Each row of a before or after table is a point. The points were changed in one or more steps. Then noise was added and the rows were shuffled. The steps act on columns, c1 being the first. Name the steps. A step turns or swaps two columns, mirrors them in a line or flattens them onto one, adds a multiple of one to another, or multiplies or shifts one. Angles are multiples of 10 degrees, from the lower column toward the higher: turns from -170 to 170, lines from 10 to 170 but not 90. Use the fewest steps. Two steps may share a column if one is a turn and the other turns, adds or multiplies; they go together, in the order done. Otherwise the lowest column goes first.

Before (8 x 2)
[[ 0.12  0.02]
 [ 0.99 -0.13]
 [ 0.26 -0.43]
 [-0.52 -0.04]
 [-0.36 -0.14]
 [ 0.87 -0.24]
 [-0.41  0.02]
 [-0.22  0.11]]
After (8 x 2)
[[-0.11 -0.15]
 [ 0.51  0.03]
 [ 0.65  0.65]
 [-0.17 -0.44]
 [ 0.63  0.80]
 [-0.22 -0.39]
 [-0.07 -0.42]
 [ 0.02  0.11]]
Steps: turn c1 and c2 by 60 degrees

Before (10 x 8)
[[-0.25 -0.48  0.09 -0.26 -0.08 -0.26 -0.94 -0.13]
 [-0.34 -0.41 -0.44 -0.22 -0.21 -0.07  0.17 -0.06]
 [ 1.05  0.34 -0.10 -0.10 -0.63 -0.13 -0.55 -0.07]
 [-0.40 -0.32 -0.39  0.49 -0.08  0.48 -0.44 -0.15]
 [ 0.53  0.41 -0.04  0.08  0.13 -0.25  0.29 -0.05]
 [-0.11 -0.22  0.68 -0.41 -0.09 -0.18  0.13  1.76]
 [ 0.56 -0.49  0.09 -0.01  0.08  0.49  0.19 -0.12]
 [-0.23 -0.21  0.27 -0.39 -0.04  0.23  0.10 -0.01]
 [ 0.01 -0.49 -0.38 -0.18  0.06 -0.20  0.08 -0.18]
 [-0.43 -0.12  0.36  1.31 -0.42  0.15  0.29  0.05]]
After (10 x 8)
[[ 1.03  0.41 -0.06 -0.27  0.17 -0.06 -0.22 -0.28]
 [ 0.05 -0.17  0.32 -1.28 -0.44  0.00  0.40  0.23]
 [ 0.29 -0.21  0.29  0.32  0.01 -0.05 -0.30  0.22]
 [ 0.27 -0.55  0.11  0.68 -0.07 -0.09  0.71 -0.26]
 [ 0.14 -0.36 -0.40  0.07 -0.24 -0.08 -0.27 -0.08]
 [ 0.11 -0.32 -0.40 -0.15 -0.07 -0.17  0.68  0.49]
 [ 0.35 -0.25  0.64  0.33 -0.10  1.80 -0.29 -0.12]
 [ 0.51 -0.50 -0.33  0.12  0.05 -0.16 -0.14 -0.18]
 [ 1.54  0.32 -0.08  0.34 -0.59 -0.09  0.43 -0.17]
 [ 1.09 -0.46  0.12 -0.07  0.08 -0.08 -0.19  0.44]]
Steps: shift c1 by 0.50; turn c4 and c7 by 150 degrees; swap c6 and c8

Before (14 x 14)
[[ 0.39  0.54  0.20  0.58 -0.63  0.58 -0.46 -0.54  0.52 -0.33 -0.25  0.07
   0.26 -0.13]
 [ 0.47  0.22  0.09  0.74 -0.43  0.05 -0.09  0.00 -0.16 -0.29 -0.04 -0.02
   0.92 -0.65]
 [ 0.29  0.66 -0.26  1.05 -0.94 -0.46 -0.03 -0.13 -0.19 -0.31 -0.55 -0.03
   0.00 -0.25]
 [-0.07  0.03 -0.02  0.35 -0.94 -0.16  0.03 -0.22  0.17  0.38 -0.66  0.27
   0.55 -0.45]
 [-0.29 -0.28  0.54  0.11 -0.15  0.29  0.59  0.19 -1.00 -1.02  0.58  0.65
  -0.60  0.33]
 [ 0.49  0.53  0.51  0.88 -0.36  0.21 -0.10  0.17 -0.10  0.34 -0.29  0.16
  -0.08 -0.38]
 [-0.17 -0.37  0.47 -0.26 -0.03  0.68  1.00  0.75 -0.06 -0.99  0.09 -0.27
  -0.25  0.30]
 [-0.39  0.10  0.89 -0.27 -0.35  0.16  0.14  0.61 -0.20 -1.12  0.06  0.13
  -0.28 -0.26]
 [-0.71  0.43  0.22  0.07  0.38  0.28  0.29  0.04  0.49 -0.23  0.13 -0.40
   0.45 -0.26]
 [-0.41  0.61  0.25 -0.60 -0.18  0.48  0.44  0.23 -0.43 -0.28 -0.37 -0.39
   0.63  0.10]
 [ 0.76  0.59 -0.38  0.16 -0.54 -0.72 -0.19  0.02  0.13  0.31 -0.22  0.32
   0.53 -0.17]
 [ 0.59  0.44  0.59  0.55 -0.66  0.13  0.18 -0.83  0.19 -0.21  0.03 -0.32
  -0.18 -0.80]
 [-0.18 -0.13  0.34  0.17 -0.97 -0.16  0.16  0.72 -0.69 -0.31  0.67 -0.06
  -0.08  0.51]
 [ 0.50 -0.08 -0.01  0.59 -0.33 -0.37 -0.67 -0.29 -0.28  0.09 -0.44 -0.28
   0.13 -0.23]]
After (14 x 14)
[[ 0.38  0.55  0.20  0.56 -0.08  0.60 -0.46 -0.56  0.51 -0.34 -0.67  0.08
   0.07 -0.13]
 [-0.70  0.43  0.22  0.09  0.08  0.27  0.31  0.03  0.51 -0.20  0.39 -0.41
   0.43 -0.28]
 [-0.17 -0.36  0.49 -0.22 -0.10  0.65  0.98  0.76 -0.05 -0.98  0.01 -0.25
  -0.18  0.31]
 [ 0.51 -0.05 -0.02  0.62  0.20 -0.37 -0.67 -0.29 -0.29  0.07 -0.53 -0.26
  -0.05 -0.24]
 [-0.32 -0.32  0.51  0.10 -0.57  0.28  0.59  0.22 -0.99 -1.01  0.16  0.67
  -0.62  0.35]
 [-0.40  0.10  0.89 -0.27 -0.22  0.15  0.14  0.61 -0.21 -1.11 -0.28  0.12
  -0.22 -0.27]
 [ 0.76  0.58 -0.39  0.17 -0.08 -0.73 -0.17  0.02  0.11  0.32 -0.57  0.32
   0.47 -0.15]
 [ 0.29  0.67 -0.24  1.05  0.00 -0.46 -0.07 -0.15 -0.19 -0.29 -1.10 -0.05
  -0.33 -0.27]
 [-0.09  0.06 -0.05  0.35  0.09 -0.15  0.01 -0.22  0.17  0.38 -1.13  0.28
   0.46 -0.45]
 [ 0.49  0.22  0.10  0.76 -0.19  0.05 -0.09  0.00 -0.17 -0.29 -0.39 -0.03
   0.70 -0.66]
 [-0.41  0.59  0.24 -0.58  0.25  0.47  0.43  0.19 -0.43 -0.26 -0.38 -0.38
   0.82  0.11]
 [ 0.60  0.45  0.59  0.56 -0.40  0.11  0.19 -0.83  0.22 -0.21 -0.56 -0.31
  -0.36 -0.80]
 [ 0.50  0.53  0.51  0.89  0.09  0.22 -0.08  0.16 -0.13  0.33 -0.44  0.19
  -0.34 -0.37]
 [-0.15 -0.12  0.35  0.17 -1.04 -0.15  0.17  0.74 -0.67 -0.32 -0.53 -0.06
  -0.12  0.50]]
Steps: add -0.3 times c4 to c13; turn c5 and c11 by 60 degrees

Before (10 x 32)
[[ 0.21 -0.34 -0.32 -0.57 -0.13  0.26 -0.18 -0.47  0.17  0.78 -0.64 -0.46
   0.81  0.14  0.14 -0.01  0.36 -0.07 -0.36  0.25  0.32 -0.73  0.90  0.43
  -0.67  0.27  0.07 -0.40  0.42 -0.93 -0.29  0.12]
 [ 0.33 -0.43 -0.55 -0.42  0.44 -0.09  0.04 -0.52  0.20 -0.59  0.38  0.33
  -0.30 -0.15  0.60 -0.48 -0.44 -0.33 -0.04 -0.08  0.90  0.31  0.44  0.70
   0.29  0.08  0.03  0.32  0.14 -0.45 -0.44 -0.49]
 [ 0.07  0.54 -0.75 -0.81 -0.23  0.51 -0.07 -0.29 -0.61  1.11 -0.40 -0.50
   0.39 -0.18  0.33 -0.14 -0.02 -0.20 -0.24  0.42  0.19  0.43  0.28  0.39
   0.25  0.43 -0.08 -0.67  0.52 -0.15 -0.11 -1.22]
 [ 0.53 -0.51 -0.32 -0.80  0.01 -0.03 -0.13 -0.34  0.53  0.48 -0.55  0.14
   0.73 -0.05 -0.60 -0.14  0.81  0.32 -0.26  0.23  0.42  0.02  0.03 -0.48
  -0.31  0.76  0.68 -0.19 -0.24 -0.54  0.09 -0.10]
 [ 0.30  0.77 -0.51  0.12  0.80  0.32  0.03  0.52  0.10  0.94  0.24 -0.61
   0.77  0.74 -0.32 -0.74 -0.25 -0.19  0.29 -0.49 -0.26  0.34 -0.35  0.39
   0.14  0.74 -0.41  0.09  0.09  0.18 -0.31  0.10]
 [ 0.62 -1.12 -0.29  0.00  0.44  0.56 -0.20 -0.40  0.48  0.04 -0.24  0.06
  -0.09  0.56 -0.54  0.06 -0.33  0.07 -0.66 -0.56 -0.78  0.27 -0.41  0.33
   0.29 -0.34  0.18  0.27 -0.06 -0.14  0.34 -0.91]
 [ 0.22  0.02 -0.56 -0.32  0.80  0.35 -0.14 -0.96  0.09  0.14 -0.68 -0.04
  -0.05  0.14  0.40  0.15 -0.08 -1.31 -0.03  0.24  0.03 -0.47  0.24  0.20
  -0.42  0.15 -0.16 -0.51  0.49 -0.62  0.30 -0.28]
 [ 0.39 -0.08  0.00 -0.84 -0.34 -0.10 -0.06 -0.09  0.26 -0.65  0.45  0.37
  -0.24  1.10 -0.25 -0.32  0.01 -0.06  0.35 -0.09 -0.29 -0.74  0.01  0.42
   0.41  0.59  0.51  0.41  0.22  0.13  0.10  0.04]
 [ 1.00  0.21  0.41 -0.60  0.53  0.62 -0.75 -0.12  0.02  0.93  0.01  0.18
  -1.45  0.06 -0.40  0.48  0.07 -0.36  0.02 -0.32  0.57 -0.06  0.57 -0.04
   0.52  0.07 -0.61  0.73  0.48 -0.24 -0.44  0.28]
 [ 0.25 -0.21 -0.38 -0.59  0.01  0.30 -0.46  0.27  0.44  0.59 -0.03  0.50
  -0.14  0.17  0.60 -0.70 -0.48 -0.14  0.45  0.14  0.72 -0.34 -0.25  0.28
  -0.45 -0.61  0.47  0.18 -0.66 -0.20 -0.03  0.59]]
After (10 x 32)
[[-0.38 -0.20 -0.32 -0.57  0.04  0.26 -0.38  0.33 -0.34  0.66 -0.05  0.56
  -0.18  0.22  0.56 -0.66 -0.49 -0.17  0.01  0.19  0.73  0.13 -0.43  0.69
  -0.42 -0.56 -0.58  0.16 -0.66 -0.12 -0.03  0.54]
 [-0.73 -0.51 -0.39 -0.78 -0.07 -0.05 -0.15 -0.35 -0.08  0.50 -0.52  0.13
   0.71 -0.04 -0.55 -0.14  0.77  0.32 -0.51  0.25  0.38  0.26 -0.53 -0.05
  -0.31  0.77 -0.12 -0.20 -0.22 -0.55  0.05 -0.09]
 [-0.58 -0.05 -0.05 -0.91 -0.39 -0.11 -0.08 -0.09 -0.05 -0.58  0.48  0.27
  -0.23  1.09 -0.25 -0.27  0.05 -0.07 -0.06 -0.03 -0.27 -1.17 -0.24  0.79
   0.37  0.53 -0.47  0.39  0.25  0.09  0.19  0.06]
 [-0.06  0.80 -0.46  0.10  0.87  0.29  0.03  0.55 -0.41  0.92  0.18 -0.56
   0.78  0.76 -0.32 -0.72 -0.22 -0.19  0.56 -0.49 -0.28  0.24 -0.02  0.80
   0.18  0.73  0.11  0.09  0.07  0.17 -0.32  0.20]
 [-0.13  0.05 -0.55 -0.32  0.83  0.40 -0.12 -0.99  0.20  0.15 -0.65 -0.07
  -0.06  0.15  0.46  0.11 -0.08 -1.31  0.13  0.24  0.03 -0.03 -0.16  0.57
  -0.42  0.18  0.12 -0.55  0.49 -0.55  0.30 -0.22]
 [-0.74  0.17  0.41 -0.65  0.53  0.59 -0.74 -0.03  0.52  0.89  0.03  0.14
  -1.49  0.07 -0.42  0.43  0.11 -0.36  0.70 -0.31  0.59 -0.59 -0.12  0.36
   0.52  0.04  0.56  0.68  0.49 -0.22 -0.41  0.36]
 [-0.23 -0.32 -0.33 -0.49 -0.20  0.26 -0.19 -0.44  0.82  0.83 -0.66 -0.47
   0.76  0.15  0.11 -0.03  0.41 -0.03 -0.23  0.28  0.36 -0.04 -0.35  0.80
  -0.67  0.27  0.30 -0.41  0.39 -0.90 -0.26  0.16]
 [-0.34 -0.45 -0.64 -0.40  0.43 -0.07  0.08 -0.53  0.38 -0.55  0.43  0.33
  -0.30 -0.13  0.62 -0.50 -0.40 -0.35  0.00 -0.12  0.93  0.04 -0.28  1.09
   0.25  0.06  0.06  0.38  0.23 -0.48 -0.43 -0.53]
 [-0.62 -1.03 -0.28  0.02  0.45  0.59 -0.25 -0.37 -0.43  0.04 -0.28  0.02
  -0.02  0.57 -0.49  0.02 -0.33  0.07 -0.37 -0.51 -0.79  0.00 -0.45  0.74
   0.22 -0.32  0.45  0.26 -0.05 -0.15  0.35 -0.89]
 [-0.01  0.53 -0.80 -0.84 -0.26  0.57 -0.05 -0.27  0.39  1.16 -0.42 -0.42
   0.39 -0.20  0.31 -0.13  0.08 -0.25 -0.10  0.40  0.12  0.20  0.52  0.87
   0.30  0.40  0.28 -0.62  0.56 -0.16 -0.09 -1.14]]
Steps: turn c1 and c27 by 160 degrees; turn c19 and c27 by -50 degrees; turn c9 and c23 by -100 degrees; add -1 times c25 to c22; shift c24 by 0.40
